Each point is reached from the start by the listed moves, each made 0, 1 or 2 times, or once backwards (-1), plus a little noise. Say if it took an odd or an even number of moves. Then give how often each move was made.
(in the rows, 128 means zero)

Moves:
(1): [180 135 161 139 139]
(2): [141 166 102 121 116]
Start: [131 141 127 128 143]
Points:
[121 102 157 136 154] -> odd (0, -1)
[198 188 134 132 141] -> even (1, 1)
[249 195 168 144 156] -> odd (2, 1)
[142 181 103 120 132] -> odd (0, 1)

Moves:
(1): [152 131 124 141 140 120 119 153]
(2): [131 166 113 151 125 135 142 116]
(3): [118 131 153 142  99 123 144 146]
(4): [112 113 128 169 136 124 108 120]
(5): [119 155 164 116 153 144 108 117]
(6): [165 103 147 129 119 181 131 129]
Start: [141 135 130 148 113 121 126 124]
Points:
[179 249 206 143 145 143 117 168] -> odd (2, 1, 1, -1, 2, 0)
[204  82 116 244 174 158  58 141] -> even (2, 0, -1, 2, 0, 1)
[140 119 157 100 170 136  76 105] -> odd (0, -1, -1, 0, 1, 0)

Moves:
(1): [144 124 137 129 135 128 120 125 134 132 125 125]
(2): [136 148 127 128 118 135 138 137 120 129 123 124]
(3): [118 128 142 132 136 137 124 134 126 137 137 138]
(4): [128 123 135 153 115 139 122 133 127 126 135 123]
(5): [108 117 129 131 148 144 118 147 108 118 119 124]
(6): [113 129 123 122 115 148 134 130 134 127 124 119]
(7): [137 126 121 130 135 133 148 127 131 122 132 128]
(8): [126 121 127 120 115 133 137 145 133 124 127 128]
(9): [112 138 132 131 147 120 126 142 142 128 129 123]
(10): [112 119 104 113 138 128 134 139 126 153 119 116]
(11): [132 130 120 126 131 133 119 133 127 123 140 130]
(12): [130 137 113 128 144 122 127 125 137 135 111 150]
Start: [125 118 119 131 136 143 130 123 146 113 128 128]
Points:
[ 88 155  70 129 164 197 148 183 138 160 142  91] -> even (0, 2, 1, 1, 0, 1, 1, -1, 1, 2, 2, 0)
[121 126 170 134 203 135  77 131 129 110 118 194] -> odd (1, 0, 2, -1, 1, -1, -1, 0, 0, -1, 0, 1)
[ 49 152  94  80 183 135 174 235 151 171 118 127] -> odd (-1, 2, 2, -1, 0, -1, 0, 2, 2, 2, 0, 0)
[ 51 137 138 169 145 249 109 183 109  81 131 154] -> even (-1, 1, 2, 1, 2, 2, 0, 0, 0, -1, 1, 1)

Moves:
(1): [150 121 120 109 130 135 141 129 131 130 134 137 133 129 136 111 129 133
 121 134 123 148 109 134 127 125 126]
(2): [128 142 134 115 139 134 129 122 120 111 118 138 140 126 131 127 118 132
 125 122 119 119 126 129 120 129 133]
(3): [130 137 152 123 133 123 127 141 117 127 132 133 125 126 129 115 140 125
 146 136 137 137 129 109 130 116 136]
(4): [129 117 123 146 134 124 120 126 124 128 121 117 134 108 125 125 131 131
 122 145 128 130 134 129 136 132 135]
(5): [126 128 123 117 152 130 115 131 119 134 133 127 123 116 133 138 127 126
 121 121 130 128 131 125 126 125 130]
(6): [132 131 122 129 131 137 132 141 138 127 131 129 132 129 123 140 120 127
 133 115 127 131 133 130 124 131 127]
(7): [130 131 133 128 132 137 134 128 140 138 125 129 115 131 125 125 124 130
 122 131 123 126 134 129 130 124 124]
(8): [123 141 121 121 133 127 131 140 124 132 127 130 125 132 132 125 130 139
 125 122 135 130 125 126 136 132 132]
(9): [132 134 120 131 129 117 116 134 134 142 118 136 133 126 136 136 127 136
 127 134 120 127 125 125 118 114 128]
(10): [137 123 131 115 128 131 136 129 130 147 126 130 136 137 119 144 121 131
 144 131 135 131 134 128 134 116 143]
(11): [126 140 127 131 123 129 135 126 128 139 151 135 130 132 132 125 132 133
 126 136 130 131 124 129 122 133 128]
(12): [118 119 112 117 132 126 122 143 117 144 128 152 124 130 128 123 137 121
 130 139 123 144 146 134 126 132 115]
(13): [128 114 135 130 132 114 131 121 133 117 136 134 138 134 129 130 132 130
 130 140 138 125 126 127 125 122 138]
(14): [144 133 129 137 129 130 118 122 123 121 127 127 114 149 126 122 121 118
 130 133 137 127 136 125 134 128 117]
(15): [124 130 129 132 125 141 125 122 124 128 124 127 133 139 143 125 130 134
 129 131 135 128 124 133 121 126 126]
(16): [127 128 126 129 118 121 134 129 120 120 125 121 124 120 125 135 128 128
 123 137 124 142 129 131 126 120 128]
(17): [130 136 125 134 133 129 128 126 125 133 119 128 125 133 125 132 143 128
 123 128 130 119 129 126 124 124 123]
(18): [131 130 122 114 124 137 119 118 125 123 123 127 117 132 134 130 128 153
 129 135 127 137 140 125 125 120 142]
(19): [132 133 120 131 125 125 132 132 128 127 127 121 124 138 141 117 131 126
 142 132 112 130 128 145 122 122 129]
(20): [121 125 124 117 130 139 123 124 137 127 127 124 127 136 115 126 133 129
 128 142 124 132 123 119 121 135 124]
(21): [134 130 117 123 126 133 139 122 136 130 120 141 120 121 121 133 128 122
 133 135 137 129 115 127 123 130 134]
(22): [121 135 131 129 127 122 125 122 132 127 123 128 132 130 122 116 126 131
 135 117 124 144 134 135 137 125 130]
(23): [123 136 111 124 132 135 133 122 136 121 129 117 134 117 139 121 127 120
 128 134 137 129 142 125 126 136 117]
(24): [136 123 136 119 124 133 112 118 135 128 116 127 117 130 122 129 138 133
 131 136 140 126 130 149 133 130 126]
Start: [142 132 122 125 141 124 139 123 138 124 121 123 124 136 122 121 126 132
 131 110 119 141 148 125 119 130 117]
Points:
[178 138 141  90 141 184 109  60 143 123  52 172  93 191  80 144 137 181
 139 204 130 183 179 188  89  89 139] -> even (0, 2, 0, 1, 0, 1, 2, -1, 0, 1, 1, 1, 1, 1, 2, 2, 1, 1, 0, 1, 1, 1, -1, 2)
[150 181  49  85 143 165  76  89 142 149  69  82  64 168 180 133 177 201
  69 148  92 170  97 155  59  94  84] -> even (1, -1, -1, -1, 2, -1, 0, 1, 2, -1, 0, -1, -1, 0, 2, 2, 2, 1, 1, 2, 0, 0, 0, 1)
[114  72 122 214 152  40  64  86 161 128  57 120 131  82  57 129 162 118
 105 120 144 109 144 146 168 148 119] -> odd (-1, -1, -1, 2, 0, -1, -1, 0, 1, -1, -1, 0, 1, 0, -1, -1, 1, -1, -1, 0, 1, 2, -1, 1)
[211 161  40  28 188 168 146 179 162 249 129 235  44 167 116 127 195 107
 127 159  82 185  91 198  57 127  61] -> even (2, 0, 0, -1, 2, 1, 1, 0, 1, 0, 2, 2, -1, 0, -1, 0, 2, -1, 2, 1, 2, -1, -1, 2)
[133 235  98 173 162 133  59  94 127 113 110 124 135 176 165 111  78 145
 119  71  55 132 189 167  75 128  72] -> even (-1, 2, -1, 0, 1, 1, 0, -1, 2, -1, 2, 0, -1, 2, 1, 0, 0, 0, 1, 0, -1, 2, 0, 0)
[152  85 112 180 112  93 154  70 143  80  97 122 135  84 140  66 171 118
 163 172 127 125 118 192 119 152 150] -> odd (0, 0, 0, 2, -1, -1, -1, -1, -1, -1, 0, 0, 1, -1, 0, -1, 0, 0, 2, -1, 2, 0, 0, 1)
[173 189 111  70 191  95 154 202  85 165  76 207 120 127 180  61 184 115
 145 107  30 180  68 111  59  62 100] -> odd (2, 1, 2, -1, 1, -1, 0, 0, 2, -1, -1, 1, -1, -1, 0, 0, 2, -1, 2, 0, 1, 0, -1, -1)

Moves:
(1): [141 139 125 140 126 114 129 120 128 124 124 129 128 123 137 133 121 140
 123 131 136 135 125 120 119 135]
(2): [119 144 135 133 126 127 126 126 127 130 129 124 135 131 126 140 126 145
 120 127 138 134 133 128 132 127]
(3): [132 131 147 143 126 123 138 126 126 117 121 123 126 129 133 120 124 133
 127 125 135 132 136 132 129 122]
(4): [124 122 125 133 122 123 126 129 116 131 132 127 125 132 125 136 131 121
 128 128 123 121 122 118 133 120]
(5): [126 132 126 133 145 126 130 120 125 137 132 136 116 122 125 126 128 130
 125 130 123 118 118 130 124 128]
(6): [132 135 128 136 127 134 134 132 128 128 131 129 132 127 143 128 135 126
 141 120 125 120 120 127 126 127]
(7): [128 129 127 125 136 128 140 121 129 127 121 133 138 135 132 126 129 141
 131 121 136 123 127 126 123 129]
(8): [128 125 133 126 134 128 135 136 130 137 126 136 136 122 126 133 133 131
 124 133 129 123 133 128 126 118]
(9): [117 134 128 135 127 119 124 131 137 128 129 139 125 122 127 126 120 122
 147 128 130 124 115 121 127 127]
(10): [132 126 124 127 115 125 122 119 132 133 126 125 126 131 120 114 124 125
 127 137 117 127 133 136 126 131]
(11): [133 118 136 132 128 123 135 130 135 130 137 127 126 138 124 122 118 126
 133 129 123 124 127 129 128 134]
(12): [128 125 133 119 119 137 132 127 130 119 125 140 125 125 136 141 128 134
 117 128 130 129 125 134 136 127]
(13): [127 132 131 132 132 124 129 114 135 124 126 119 142 129 122 122 125 131
 121 127 129 128 121 133 130 133]
(14): [133 139 139 126 132 125 126 134 119 123 118 131 136 136 149 130 130 123
 138 123 123 137 116 134 125 126]
(15): [120 129 127 136 139 122 127 122 134 127 135 126 127 140 138 134 125 124
 126 135 125 124 138 116 130 132]
(16): [125 128 134 124 135 137 127 125 128 131 128 125 124 132 122 137 144 129
 130 139 144 124 124 126 129 126]
(17): [127 122 129 126 125 130 124 133 133 122 121 128 125 133 124 112 136 134
 125 130 128 128 120 132 126 139]
(18): [130 118 130 125 131 133 125 132 127 132 129 129 133 128 135 127 125 137
 128 129 134 132 131 138 139 117]
(19): [123 126 128 128 127 124 126 132 121 132 134 137 131 120 126 128 137 128
 131 135 133 125 130 131 134 132]
(20): [122 133 130 132 129 142 129 126 121 120 129 126 129 130 123 140 122 127
 125 147 125 132 133 120 126 128]
(21): [128 133 130 127 130 133 126 126 134 132 126 127 130 134 127 118 122 124
 118 129 138 128 126 135 128 134]
(22): [126 129 129 130 128 131 131 132 129 134 128 130 130 132 123 132 131 128
 125 125 129 139 134 120 141 128]
(23): [137 127 131 128 131 132 117 130 130 120 126 136 134 135 124 126 127 133
 129 118 131 133 132 136 130 126]
(24): [127 121 122 129 127 125 137 136 135 130 128 137 135 132 133 125 130 127
 134 124 130 134 129 143 124 125]
Start: [120 131 144 142 118 114 136 139 132 139 134 124 140 129 114 126 135 129
 130 127 123 123 121 107 117 114]
Points:
[124  73 159 143 129 120 111 158 142 138 153 129 220 164  56 106 101 151
 114 163 113 138 145 126 140 105] -> even (0, 0, -1, 1, -1, -1, 0, 2, 0, 0, 2, -1, 2, 0, 0, -1, 1, 2, 1, 2, 0, 0, 2, 0)
[ 36 207 158 179 164 142 159 103 109 167 156 174 140 139 125 214 177 138
 159 143 171  49  68  54 128  94] -> odd (-1, 2, 0, 2, 2, 2, 2, 0, 2, 0, -1, 1, 0, 0, 1, 2, -1, -1, 1, 1, 1, 0, 0, 0)
[ 95 166 219 181 123  73 134 126 191 138 125 144 140 189 139  60 118 111
 156 127  91  91  70 113 131 153] -> odd (-1, 1, 1, 0, 1, 1, 0, 1, 2, 2, 2, 1, 1, 2, 2, 0, 2, -1, 0, -1, 1, 1, 0, -1)
[125 249 168 174  89 108 122  96 111 144  85 135 237 163 124 157 154 168
 122 133 176 143  66  72 122 132] -> even (2, 2, -1, 2, -1, 2, 2, 1, 1, 2, -1, 0, 2, 2, -1, 1, 0, -1, 1, 1, 2, 2, 1, -1)
[121 121 135 180 125 161 116 139 125 144 163 162 104 146  94 158 103 133
 100 148  76 132 156  83 157  88] -> odd (0, 0, 0, 1, 2, 1, -1, 0, 0, 1, 0, 1, -1, -1, 1, -1, 0, 1, -1, 2, 0, 2, 2, 0)
[ 60 131 119 149 113  86 106 118 136 171 136 168 108 145 135 166 106 141
 112 153  69 126  90  77 173  88] -> even (0, 1, -1, 2, 2, -1, 0, 0, 2, 2, -1, 2, 0, 1, 2, -1, 1, 2, -1, 0, -1, 2, -1, 0)
